Each row is a point. A path goes straight from each point to the next, and from the last back to the first. The post is the endless flat space through its rows: a point in 2 columns, a line in 3, a plane in 4, and so on, so that a path can go around it. Count how often the path circles the post. Going back the other way cancels.
(in the rows, 128 means zero)

Post (2 x 3)
[[108 124  97]
 [139 112 173]]
Path (22 x 3)
[[121 149  82]
 [120 149 181]
 [ 54 107 142]
 [107  93 131]
 [136  81 156]
 [180  95 137]
 [158  87 134]
 [123  82  99]
 [164 116  77]
 [112 149  70]
 [127 132 170]
 [101 123 163]
 [ 90  90 127]
 [116  81 116]
 [164 101 139]
 [157 154 121]
 [117 166 107]
 [ 86 151 160]
 [ 70  86 150]
 [115  52 199]
 [154  66 128]
 [149 133  92]]
Times around: 3

Post (7 x 8)
[[ 97 138 152 209 126 203  64 158]
 [163 165 109  84 168  59  88 188]
 [123 162 159 151 147 153 191 152]
 [133 119 143 151 129 116  85 119]
 [ 94 131 152 219  95 124 130 121]
 [100 133 134 127  83 111 160 123]
 [108 124  45 115 152 151 172 113]]
Path (21 x 8)
[[ 93 157 162 175 144 143 100 104]
 [112 203 135 224 142 130  67 171]
 [148 194 130 177 147 159 186 123]
 [191 135 156 130 194 174 140 161]
 [123 129  69 123 167 149  99 200]
 [119 157 160 198 175 107 190 149]
 [ 92 137  91 137 150 146 138 109]
 [104 135 131 205  78 111  82  82]
 [185 159 142 136 140 109 182 102]
 [136 125 154 128 105 161 106 150]
 [141  95 115 144 167 130 106 134]
 [131 114 162 165 158 123 109 127]
 [149  77  99 170 158 150 127 147]
 [151 116 121 134  93 154 118 155]
 [129 155 120 197 114 163 123 102]
 [ 95 131 174 166  93 147 137  97]
 [130 126 123  85 158 141  93 134]
 [113 126 119 140 159 140 108 181]
 [152  92 111  94 114 134 160 145]
 [113 146 141 184 103 152 145 152]
 [ 94 153  76 211 134 159 128 106]]
Times around: 0

Post (10 x 11)
[[ 47 110  77  98 193 129  83  85 148 106  89]
 [ 89  90 126 154 150 138  69 124 154 145  88]
 [177  98 204 167  82 158  53 148  87 113 181]
 [148 161 123  96 137 210 113 101 119 152  94]
 [132 104 118 105 126 103 115 205  68 125 145]
 [152 132 148 124  59 134  92 159  97 106 125]
 [ 69 146 163 129 159 115  94 153 152 117 141]
 [117 120 159  88 166 109 159 132 135 135 105]
 [187 119 105 160 149 159 186 148 125 119  96]
 [151 136  74 119 163 129 184 117 159 170 118]]
Path (21 x 11)
[[100 141  79  84 168 124 149 158 153 131 140]
 [134 122 130 184 107 165  71 148 142 129 209]
 [120  91 182 174 119  98 162 108 172 111 111]
 [142  95 114 141 108 149  93 125  81 149  61]
 [120 109 153 107 192 102 103 118  88  84 151]
 [171 134 116 116 139 134  92 113 135 143  61]
 [143 131 119 134 189 142  55 142 103  86 118]
 [166 107  70 126 234 178 139 119 129  68 126]
 [132 167  92 133 101 189 139 133 194 135 121]
 [ 82 107 154  70 102 178  54 149  88 158  64]
 [143 123 133 106 125 134 146 157  43 138 117]
 [149 148  85 137 150 126 101 149  87 127 151]
 [140  88 133  98 180 139 101 170  93 134  77]
 [122 105 152 131 197 178  41 185 138 125 137]
 [118 104 125 131 194 154 120 123 151  67  84]
 [129  79 183  97 146 164 127 109 115 111 161]
 [105 152 125  93  96 131 156 132 105 164 167]
 [115 130 161  98 113 131 108  84  73 150 127]
 [104 160 140  86 136 134  62  90 115 105  96]
 [153 144 174 109 165 133 123 124 103 150 118]
 [152  89 112 120 154  82 149 176 153 165 104]]
Times around: 3

Post (17 x 18)
[[134 113 167 177 133 180 181  85 151 103 166 128 157 161 156 113  98 182]
 [155 138 121 167 127  88  95 123  67 168  75  94  95 176  94  85 128 135]
 [150 164 126 127 123 168 175 155 105 130 195 159 135 123 158 134 115 147]
 [ 85 122 124  91 103 148  80 144 110 127 126 122  85 113 165 132 130 157]
 [124 141 155 167 125 120 137  97 126 140 158 158 182 126 127 127 118 189]
 [129 150 145 181 152 105 177  76 130  84 136 114 140 120 136 138 133 172]
 [152  90 134 160 172  85  89 124 119 173  98  81 112 143  95  92 153  88]
 [102 140  90 129 145 183  98 175 113 130 113 111 115 123 121 120 134 164]
 [104 141 114 107 139 142  91 146  92 116  77 157 109 104 152  77 159 132]
 [ 93 134 142 194 117  89 166 107 146  75 165 138 166 157 117  97 102 144]
 [133 150  90 148 150 142 163  76 143 113 202 150 155 147 162 105  95 185]
 [ 94 146 113 159 144 166  52 147  69 120 102 129 129 116 176 120 121 108]
 [ 85 101  96 103 159 146 100 138  52 118 105 130 135 138 142 128 154 117]
 [168 110  88 163 115  96 115  99 137 179  68 101 126 172 102 134 161  86]
 [147 133 123 148  97 115 114  83  96 133 127  76 140 127  91  78 159 115]
 [140 127 137 157 141  96 180  83 130 133 121 109 170 113 108 101  65 142]
 [ 81 127 110 132 148 174  80 128  71 116 116 161  79 100 115 123 125 116]]
Path (27 x 18)
[[124 129 151 122  74 142 117 113 121  95 167 123  83 149 138 110 112  67]
 [177 149 118 140 146 143 162 105 120 124 144 142 181  97  93 113  77 119]
 [103 163 157  85 166  92  56 162 132 129  93  78  87 113 178  74  77 148]
 [105 153 108 142 129 196  65 118  77 122 122  87 127 123 154  73 147 112]
 [115 131 111 195 143 134 181 140 117 156 152  78 111 119  67 137 118 179]
 [131 129 162 167 117  75 190 128  81 108 156 122 169  84 152 126 130 160]
 [124  78  96 114 151 111  63 184 109 166 133 119 117 124  91  91 120 119]
 [109 108 121 155 157 136  60 143 175 124 138 156 154 157 111 134 116 135]
 [143 129 141 134 122 117  87 113 116 130 131 116 135 138 152 135 109 135]
 [109 102 142 170 170 129 147  91 134 102  85 150 119 125 117 138  86 157]
 [135 151 132 119  93 137  64 140 112 161  87 144 109 130 149 110 145 146]
 [123 140 151 159 155 133  82 164 136 199 126 108 112 176 142 106 106 138]
 [101 149 100 164 137 168 113  71 105 163 124 139 141 128 137  72 126 146]
 [109 110 119 143 115 117 106  90  80 120 171 100 140 137 144 100 162 123]
 [139 121  93 127 126 162 138 123 104 143 112 111 113 119 124  61 102  85]
 [130 145  86 147 143 188  87 127  53 165 130  88 101 186 151 104 120  87]
 [144 161  94 161 157 133 146  98 110 150 128 125 142 125 169 120 155  88]
 [126 132  58 151 117  85 155 125  93 125 162  92 163 137 101 120 187  83]
 [112 119 136 165 125  82 114 114 139 108 149 138 115 107 138 128 102 104]
 [120  90 130 140 114 131 108  93 168 112 129  97 139 141 107  89 102 125]
 [152 133 142 114 148 115 116 130 159 152 123 119 121 125 128  88 118 127]
 [126 101 118 112 137 124 143 122 135 143 153 128 128 180 143 129 175 140]
 [ 77 162 132 199 142 111 146 148  97 137 210 165 156 144 163 132  83  95]
 [101 150 148 128 137 125 136  92 113 132 129 161 148 110 133 132 149 138]
 [119 139  73 128 145 122 129  47 123  99 170 114 184 170 148 120 109 151]
 [171 173 171 207 145 122 110  98 106 134 178 159 143 115 169  99  72 107]
 [147  93 249 133 184 145 121 112  94 159 111 145 137 130 135 116 151 121]]
Times around: 2

Post (17 x 18)
[[148 153 105 148 167 168 109  91 138 130 105 109 102  88 166 129  99  77]
 [158 179 106  93 124 170 151  83 118 100  57 104 111  98 128  86 131 120]
 [122 172 122 119 169 210  93 117  88 142 129  88 126 134 133 144 127 133]
 [106 116 137 191 113 136 114 152 139  92 105  97 112 121  88  56 101 120]
 [ 96 188 205 149  77  57 192 111 155 149 222  87 110 143 119 144 126 148]
 [101 161 112 147 149  67 175  89 103 141 156  76  99 141 103 155 116 127]
 [124 159 155 134 165 125 126 128  83 138 100 127 155  88 146  87 135 124]
 [177 125 188 157 136  67 123 154 132 107 180  24 163 130 169 170 131 138]
 [138 189 190 158 151  48 132 217 164  71 159  72 117 147 159 178 150 140]
 [166 109 120 123 174 199 118 150 129 129 120 151  90 114 121  79 169  80]
 [173 146 116 166 151 150 104 100 111 123  91 138 124 175 144  98 147 103]
 [141 139  77 123 112 161 131 134  88 105 124 148 159 107 137 131 120  71]
 [ 99 169 174  80 135  69 112 114 145 140 178  97 141 162 104 127  69 137]
 [149 115 117 136 122 149  66 122 109 153  72 136 101  87 103  99 171  98]
 [ 99 156 143 138 134 112 184 153 167 170 128  71 160 141 119 145 109 117]
 [ 85 149 186 107 149 138 164  62 100 106 140 100 151 142 109 203 109 110]
 [159  71 131 162 133 156 104 153 123 137  59 163  79 132 135  84 118 161]]
Path (25 x 18)
[[175 142 130 146 126 124  96  98  88 140 132 146 136 118 138 165 153 125]
 [163 147 170 113 128 114 117 155 165 108 121 159  51 152 101 147 111 101]
 [122 168 166  81 111 156 114 148 114 138 135  96 142  25 145 139 131  94]
 [160 140 159 120 149 126  88 175 121 153 135  95 180 178 143 180 111 109]
 [120 131 145 116 107 156  96 113 128 161  80 107 107 128  89 108 127 117]
 [ 82 161 162 150 196  80 198 146 124 160 128  94  86 145 138 213 173 146]
 [130 170 195 106 170  97 203  99 143  82 137 105  87 188 166 227 193 173]
 [124 206 149 164 168  80 115 107 130 123  95 113 140 119 140 129 121 134]
 [152 148 176 157 130  34 106 109  98 142  98 116 161  88 118 132 124 138]
 [109 129 177 139 113 114 107  76  78 128 123 163 109 165  82 132 134 101]
 [ 98 132 138  95 113 125 116 100  73 142 101  94 130 182  78  97 114 143]
 [ 88 159 112 144 110 151 112  80  95 128 136  84  84 135 130 135 111  98]
 [ 77 201 118 102 107 162 157 133 116  99 171 100 147 209 151 196  88 125]
 [ 64 147 119 161 104  65 138 136 101 189 164  99 148 125 117  87 137 153]
 [ 98 171 109 180 167  98 140 131 113 127 121  68 150 132 121 131 109 188]
 [131 190 159 147 116 182 125  63  88 162 142 111 151 163 141 195 122 170]
 [160  91 181 121 160  86  82 150 150  98 157  96 163 110  76 132  79  99]
 [180 138 109 176  86  52  96 179 132 142 166 105 141 172 136 142 102  75]
 [114 207 159 158 103 114 200 106 152 152  38  65 105 111 126 100 136  89]
 [145 145 198 147 113 106 146 166 158 149  98  76 121 119 145 151  88 124]
 [116 220 102 181 116 119  97 182 150 107 142  59  97 120 104 121 112 118]
 [121 158 157 155  85 156 180  83 107 125 121  73 106 132 113 131 103 109]
 [ 87 116 179 163 174 113 126 183 139 150 161  76 117 132 146 168 142 108]
 [125 126  96 134 123 184 141 138 146 123  97  93 101  96 115  69 147 124]
 [ 84 165 141  68 126 154  69 189 137  97 141 103 189  49 111 120 108 117]]
Times around: 3

Post (17 x 18)
[[206 169 125 148 108 136 158 126 143 115 117 152 153 148 183 151 106 115]
 [166 149 109 134 134 106 145 178 132 142 167 147 108 133 152 161  64 118]
 [167 163 208 147 114 143 144 142 106 147 176 145 132 151 110 128 115 156]
 [193 113 129 119 167 113 156  92 126 143 138 161  55  54 135 100 153 127]
 [175  95 165 127 132 173 163 149  64 147 108 168 156 145 138 123 164 176]
 [109 117 126 121 108 165 168 107 118 129 167 144 118 159 112 182 161 125]
 [144 105 162 131 138 115 119 135 120  91 147 179  91  98 113 143  92 131]
 [175 124 106  69 142 112 141 130 149 131 180 156 140 143 165 148 111 103]
 [172 107 125 132 168 155 123 126 149 145 121 159 109  69 119 169 149 137]
 [133  84 116  99  84 156 172 110 167 125 162 119 135 141  92 162 120  95]
 [165  97 106 109 153 118 141 123  90 108  98 136 142  57 148 116 149 142]
 [135 131 106 142 157 116 152 140 164 108  75 141 109  95 112 146  97 155]
 [140 127 146 130 131 124 113 170 122 130 150 135  93 120 172  86 139 128]
 [100  68 184 122 131  98 152 138  88 128 140 123  89 142  82 167 182 126]
 [163 132 139  71 184 165 124 138 119  93 159 144  68  92 117 173 100 107]
 [161 139 112 115  85 115 110 123 122 128 131 142  81 117 146 115 157 132]
 [190  96 148 158 165 113 138 149  97 117 135 144 134 132 145 141 136 189]]
Path (30 x 18)
[[177 141 135 187  84 165 102 114 178 121 167 136  90 131 100 143 148 109]
 [174 122 112 137 149 134 130 151 100 128 152 149 132 141 119 145  76 144]
 [208 104 186  75 203 145 130 127 104 131 133 142 123 106 170 137 127 127]
 [168  67 193  85 195 108 120 152  87 199 184 155  71  97  98 151 174 161]
 [123 119 132 131 155 171 163 140 151 150 148 187 125 163 153 117 109 156]
 [153 116 124 163 125 111  97 116 111 118 144 169 151 122 147 129 151 113]
 [123 189 153  93 152 144 206 126  78 113 209 136  68 164  69 191  97  94]
 [130 139 166 154 160  26 162 173 108 143 141 134  46  86 127 154 141 115]
 [123  61 123  97  98 131 133 129 180 208 194 200 157  80  94 181 145 105]
 [191 201  93 123  73  69 112  98 127  35 131 146  51 139 156 145  98 138]
 [229 119  94  59 151 155 135 146  86  96 155 126 114 128 164 156 123 104]
 [142 116  83  98 162 114 110 107  79 117 156 111 147  87 109 104 118 181]
 [191 116 150 153 106 176 141 111 121 130 118 159 158  80 171  93  92 127]
 [139 133 104 153 143 142 107 156 206 198  95 183 113  81 139 154 106 188]
 [185 141 153 142 104 148 131 166 193 134 149 131  90 144 134 202  91  84]
 [142 128 132 160 108 102 174 129  93  97 133 173 115 123 124 163 131 145]
 [212 101 103 101 159 153 117 160  73 101 120  98 108 108 135 124 160 115]
 [ 97  91 113  87 132 128 145 118 141 104 121 197 162 117 127 148 134 103]
 [190 122 207 110 198 145 151 186 111 146 153 157  56 101 100 175 160  92]
 [217 105 157 121  92 137 151 121 123 110 157 157 137  93 133 135 108 135]
 [146 100 103 130 177  82 176 193 109 179 154 122  89 104 160 154  82 137]
 [167  87 178  81 221 192 191 155 193 147  83 137 129 137  89 201 118 163]
 [209 197 162 116 123  74 115 134 135 140 202 185 126 108 186 180 152  94]
 [131 134  99 142 165 125 175 129 130 124 167 120 117 112 120 179 133 105]
 [150 110  69 104 194 166 206 131 164 170 133 154 148 148 135 167  98  99]
 [138  80 123 188 177 180 150 153 137 183 126 150 145 150 137 202 164 174]
 [179  54 152  22 171  98 120 114  79 124 119 106  71  96  97 173 188 134]
 [178 104  89 138 146  78 155 101 158  76  89 134  93 127 166 158 115 100]
 [118  74 145 143 208 117 152 181 152 152 120 159  70 125  41 177  81 144]
 [155  87 138 108 147 108 100 157 157 139 111 159 126  84 131 119 197 116]]
Times around: 1

Post (17 x 18)
[[147 152  94  82 153 127 123 135 105 115  86  87 137 118 143  85 121 144]
 [109 149 141 122 106 104 107 162 141 171 118  81  80 120 129 149 115 115]
 [140 145 184  99  90 134 123 145 140 152 117 109 127 130 136 121 166  89]
 [140  81  94 143 121  90 171 117 173 154 137 128  81  61  51 103 128 167]
 [130 124  75 133 197 164 111 149 127 135 134 129 146 160 110 112  88 140]
 [219  37  56 138 133  69 166 201 153 148 110  86 106  77 142  93  80 125]
 [116 128 100 119 142 128 120  91  84 160  96 142 120 103 105 167  16 109]
 [121 139 187 169  43 110 122 120  88  42  80 138  56 178  71 144 105 171]
 [ 94 140 117 120 132 103 122 152 123 108 129 149 155  95 136  91  86 167]
 [134 131 115 172 128  79 152 156 110 101 106 128 118 159  83  51  93 121]
 [ 85 200 148 142 105  69 146 137 121 101 110 135 153 116 145 234 144  82]
 [125 136 105 145 110 105 148 121 122 107 124  86 140 158 167 113  78 161]
 [185 165 113 140 124 161 112 127 152 131 126  80 123  92 118 117  75 107]
 [133 123 144 141  97  78 125 122 177  96  94 183  76 122 106  87 136 168]
 [139 123  99 162 134 144 169 165 109 145  84 121  98 131 131  96 100 167]
 [109 135  64 150 103 117 149 120 103  97 167 178  99 118 130 181  95  89]
 [ 99 146  73 158 125  87 104 139 102 143 101 144 171 119 149 157 124 125]]
Path (15 x 18)
[[107 154 112 114  90  76 116 107 115 146 137 174  85 161 140 114 122 138]
 [134 175 184  60 125 109 141 100 111 106 157 127 156  87  83  92 119 136]
 [157 180  75 135 106  57  49  97 122 104  59 127 123 107  60 149  90 163]
 [120 192 125 119 106 116 121 113 144 135  92 111 132  90  71  98  39 141]
 [144 125  64 107 164  99 109 129 100 126 106 134  98 162  65 125 128 119]
 [140 169 188 106 120 107 131 146 193 111 123 154  50  61  91 165  62 146]
 [137 147 164 128  98 110 107 150 123  83  87 112 154 139 140 138  25 155]
 [118 153 129 180  69 156 102 171 128 149  97 139  90 120 131  99 122 130]
 [114 127  37 153 165  81 131 141  91 115 116 110 116 110  93 110  79  98]
 [117  95 108 125 139  82 104 192 135  69  52 163 173 124 133 188  95 126]
 [ 97 104 136 160 132 171  79 135 107  95 117 145 139 149 130 155 105 155]
 [140 114  88 130 177  53 129 150 148 124 145 169  89  70  67 123 116 124]
 [100 151  66 102 166  92 170 128 102 170 114  98  74  96  87 161  85 172]
 [ 62 157 111 148  73  83 103  67 132  98 144 230  98 149 114  87  75 114]
 [137 112  78 152 117 121 149 134 118 112 127 168 151 147  44 139  72  91]]
Times around: 1

Post (17 x 18)
[[200 144 159 143  93  83 168 156 196 149 133 122 148 166 153 166 123  91]
 [117 121 140 159  92 105 124 143 145 130  80 132 171 151 157 184  79 130]
 [114 118 108  80 104 124 127  92 133 114 167 135 138 106 147 132  81 169]
 [ 93 101 125 111 123 140 111  97 125 185 156 122 151 139 163 153 111 167]
 [ 85 118 156 126 116 157 142  74  96 114 135 171 109 125 190  99  92 129]
 [125 124 113 150 116 112 128 130 155 106 139 125 163 104 125 135 140  83]
 [157 146 118 132 184 141 146  92 108  55 139 146  99 144 162 114 149 129]
 [151  99 114 122 106  83 134  86 198 180 126 110 123 161 126 127 156 126]
 [113 159 110 198 150 116  76 118 216 115 141 145 142 101 106 107  96  81]
 [177 106 120 154 168 124 134 138 128 134 154 120 171 163 123  78 104  72]
 [140 130 162  98 138 158 102 108 100 116 153 117 102 121 158 106 132 137]
 [111 141 133 125 125 108 115 136 143 114 145 139 120 166 171 119  85 127]
 [133 154 120 118 106 159  99  90 106 178 154 127  80 138 131  94 154 129]
 [121 117 131 104  98 134 109 108 136 156 124 166 173 176 133 119 104 104]
 [149 150 132 185 128 135  63  87 137 116 173 151  90 157 136 102 158 107]
 [168  89 182 121 190 107 121 118  26 129 151 156  95 150 169 136 139  92]
 [140 106 157 179 158 114 153 143  99  89 114 165 140 169 102 120 157 131]]
Path (22 x 18)
[[ 85 107 118 125 131 154 200 142 103 123 163 144 169 146 127  97 109 130]
 [132  82 131 167 144  67 100 170 162 151 146 162 171 124  99 137  38 113]
 [157 129  27 126 156 138 191  31 139 140 143 136 159  78 160 139 119 108]
 [168 135 140 123  77 131 137  61  75 143 111 190 153 178 129 146 105 121]
 [164 135 126 151 105 123  90  94  74  73 164 200  89 216 144 105  76  70]
 [136  79 120 227 148  73  98 126  91  44 107 153  66  92 132 150  98 114]
 [141 171  99 130 131 121 125 124 159 120 152 119 138 130 162 164 128 168]
 [103 116 180 152 118 117 189   8 150 195 140 162  26 178 189  51 174 146]
 [128 135 174 171  83 152  98 120  48  62 114 152 139 109 126 176 140 138]
 [120 119 146  99 203 128 147  81 110 143 171 140 161 129 171  70  65  97]
 [167 129 129 138 146 136 112 133 117 141 163 170 130 169 176 118 174  95]
 [103 114  85 123 142 140 101  94 104  59 174 197 126 122 178 151  64 151]
 [ 76  97 151 110 111  57 186 119 225 182  99 147 150 161 192 153  34  99]
 [173 166  87 193 153 107 106 105 225  58 163  86 181 127 161 142 107 123]
 [ 86  90 119 106 112 118 155 106 147 138  49 163 171 114 114 107  96 133]
 [192 118 147 133 119 118 135 125 165  94 192 170 124 185 117 131 193 101]
 [127 137 161 148 134 128 122 119 122 152 180 153 115 154 125 132 144  98]
 [132 149 167 178 139 140 126 105 133 112 133 155 162  83 102 157  98  54]
 [118  71 142  58  34 123 174 122 121 205  89 131 162 149 127 135  95  72]
 [155 128 135 150 121 113 164 124 182 119 134 161  98 109 127 117 175 122]
 [190 164 131 147 141  56 126 148 150 140 121 139  97 213 138 109 158 119]
 [144 183 149 152 161 126 138 150 162 113 131  70 131 152 164 184 127 130]]
Times around: 1

Post (17 x 18)
[[109  92 128 112  95 156 133 155 136 173 141 148 153 126 149 159 136 131]
 [131 149  69  84 118  88 138 121 159 105  99 122 158  74 133 118 119  98]
 [129  57 175 117 151 164  84  90  89 113 122  81 105 116 111 101 175 158]
 [113 156 123 139 154 102 122  95 146 102  88 122 107 123 164 159 133 101]
 [114 117 178  99 159 101  97 132  98 120  94 127  76 127 159  90 141 171]
 [ 78 137  70 113  96 103 122 122  96 145 166 128 166  99 122 151  86 110]
 [126 148  45  93  89 115  89 116 134 163 165 151 166  95 148 164 115  84]
 [ 94 136 135 124 102 189 116 129 140 129 152  95 136 151 157 125 117 155]
 [116 154  76 142  68 107 132 163 168 158 164 133 152 102 125 117 108  77]
 [116 102 206  79 145 166 129  84 122 160 154 105 132 140 143  94 159 149]
 [137 142 190 103 152 122 121 114  96  82 120 126 137 174 142 145 196 165]
 [118 108 175 119 108  80 105  97 134  82  81 116 125 156 174 120 125 126]
 [134 132  66 144 141 111 118 143 144 171 154 105 194 105 144  99  95  73]
 [123 140 103 103  97 171 125 146  90 173 147 123 160 125 130 113 131  74]
 [131 151  60  94 136  62 161  94 122 119 118  86 108 113 159  92 128 113]
 [163  86 215  87 155 151 132 128  86  85 121 130  81 162 118 111 114 173]
 [ 97  96 147  70 169  93 102 115 153  75  96  86  91 148 123 145 156 133]]
Path (25 x 18)
[[125  21 166 150 130 134  59 167 106 145 194 140 169 118  82  94 101  75]
 [ 91 159 190 172 139 189 147  87 105 146 136  92 118 195 190 111 149 170]
 [ 56 132  85 185 101  91 138 127 215 143 103  67 177 103 117  93 104  85]
 [116 164 130  26 152 154 148 120  86 112 147 145 135 158 122 139 132 139]
 [ 72 153 119  93 124 168 137 124 208 155 106 109 125 117 207 135  93 116]
 [145 153  79 143 126 102 116 149 166  89 170  70 145 131 105 131  79 109]
 [161 116 146 112 156 110 155 155  69  88 135  68 134  97  94  45 127 118]
 [107  81 143  83 142  67 101  88 221 153 159 122  99  99 152 110 148  94]
 [ 76 177 107  69 176  84 110 111  86 161 162 152 126 108 106 134 161 108]
 [124 110 121  90 160 158 135 116  45 201 161 144  96 112 149 134 101 191]
 [199 112 124 105 114  87 121 182 130 114 104 132 112  91 138  60  88 140]
 [140 134 170 109 113 209 144 163 144 174 139 129 133 146 178  96 137 117]
 [170  94 186 153 150 140 117 159 126 156 122 182 194 157 155 116 170 119]
 [ 79 172 162 165 108 133 159 100 125 140 150 129 173 143 121 140  89 103]
 [146  83 159 155 102 121 108 117  79 126 136 174 158 124 117 122 122 154]
 [147  98 154  81 169 114  83  79 122  51 142 119 161 135 127 148 161 134]
 [133 158 166 143 144 148 162 162 129 183 125 128 144 183 208 116 161 109]
 [151  89 196  69 113 139 142 171 148 104 113  98  66 105  73  53  55 188]
 [163 142 176 182 125 145 124 105  88 152  83 144 184 146 165 104 182  99]
 [105  72  91  95 172 157  72 122 209  80 134 107 105 108 122 188 183 153]
 [120 121 150  72 127 136  95 140 155  79 104 158 120 121  81 137 101 119]
 [129 131  81 120 152 125 108 104 122 124 142  57 147 149 100 112 121  95]
 [146 146 139  79 121 133 210 185 103 101 142 121  99 140  84 130 120 168]
 [ 91 164  76  60 136  74 141 105 161 158  95 133 123 123 149 134 172 127]
 [ 86 140 153 107  94  80 139  76 101  41  84 106  51 133 174  67 138 221]]
Times around: 0
